Each point is reached from the start by the listed moves, each made once or not at all, plus a little noise. Say if it took an odd or an even number of moves. Then give how often each move was made.

Moves:
(1): [  6  13  33 -49  32  65]
(2): [  5   3 -35 -24  62  -3]
(3): [-31  22  33  45  32 -12]
Start: [-18 -11 -13 -20   0  27]
Points:
[-11   3  19 -71  28  93] => odd (1, 0, 0)
[ -8   5 -16 -91  93  90] => even (1, 1, 0)
[-42  25  53 -27  63  79] => even (1, 0, 1)
[-18 -12  -9 -22   0  27] => even (0, 0, 0)

Moves:
(1): [ 49   3   5  -3  18 -18  -2  -3]
(2): [-10  13 -25  -9 -22  -6   8   0]
(3): [22  2  3  5  2  9 -2 10]
(4): [ 25  -7  11   1 -12 -18  10   5]
(5): [ -7   5  -9 -12   0 -10  16  14]
(6): [ -2  -2  -9  29   7   5 -21 -12]
Start: [ 22  -7   8   0  13 -15   8  -2]
Points:
[ 36  -1   2  -7  15 -16  21  22] => even (0, 0, 1, 0, 1, 0)
[ 95 -14  17  26  26 -47  -5 -12] => odd (1, 0, 0, 1, 0, 1)
[ 60  -1  -3  -3 -19 -31  26  13] => odd (0, 1, 1, 1, 0, 0)
[ 80   6  -8 -24  -4 -69  40  14] => even (1, 1, 0, 1, 1, 0)

Moves:
(1): [ -8 -16  10   5  15   6 -18 -31]
(2): [ 27  12 -20  13  -7  31  22  43]
(3): [  6 -16 -11  25  -1  -2  -1 -28]
(4): [-13  -9  14   7  -7  13 -11 -11]
(5): [ -2 -11 -17  34  23 -45  17  29]
(6): [-24  57 -24  -2  25  12   1   5]
(7): [ 13  17  43  18  26 -53  57  20]
(8): [ 50  15 -44   0 -38  50 -47  31]
Start: [ 1 -3 11 19 26 -8  3 -9]
Points:
[ 28  36 -90  76  39   7 -32  31] => even (0, 0, 1, 0, 1, 1, 0, 1)
[ 68   1 -19  95  36 -56  31  43] => even (0, 0, 1, 0, 1, 0, 1, 1)
[ 76  -9 -55  62  -7  78 -41   9] => even (1, 1, 1, 0, 0, 0, 0, 1)
[ 60  64 -34  71  47  40  17  32] => even (1, 1, 1, 0, 0, 1, 1, 1)
[ 35  59 -82  71  26  56 -21  92] => odd (0, 1, 0, 1, 1, 1, 0, 1)

Moves:
(1): [ 3  1  2  3 18 -2  5  1 -5  6 11 -3 16 -1]
(2): [  1 -12   7  12   1  -8   0  11  -5   3  -1  -1  21  -7]
(3): [ -6  -8  -4  -1   1  -9  -3  -1  -3 -15   4  -1  -6 -11]
(4): [  1  -5   8  13  -6   0  18 -17   9  43   3  -9  16  -8]
(5): [-13   4  10  12  -2   4   1   5 -16  -2  -7  -6  -2 -13]
(6): [ -5   6  -6  -5 -17  14   3  -3   6 -24 -34  -6  -6 -26]
(7): [ -6  -5 -29  16  16   3 -17  12   8  -4   8 -12  13  20]
(8): [ 15  39  22 -18 -20 -28  13 -24  14   9 -32  -5 -11   5]
(9): [  8  14  -3  15 -11   2   7   1  -4  -2 -15  -7  -5 -13]
(10): [ 18   7  11   9  -8 -12  10 -19   2  -8  -4 -12   9   7]
(11): [ 10  -7 -18   1 -22  11 -20 -36  -1  -2 -17  -9  35  -4]
Start: [-16   2  16  23   0   8   6  -3 -12 -15  11   1   1 -22]
Points:
[  7  25  26  54 -43  13  46 -43  -1  -6 -40 -32  12 -62] => even (0, 0, 0, 1, 0, 1, 0, 0, 1, 1, 0)
[ 11  54  28  35 -79 -12  15 -81 -14 -59 -95 -43  14 -76] => odd (0, 0, 1, 0, 1, 1, 0, 1, 1, 1, 1)
[-23 -10  -2  52   9  13  11  -8   3  25  23 -19  29  -9] => even (0, 0, 0, 1, 0, 0, 1, 0, 0, 0, 0)
[-14  32   3  44 -25   3 -11 -39 -10 -29 -61 -42  67 -48] => odd (1, 1, 0, 0, 1, 1, 1, 1, 0, 0, 1)
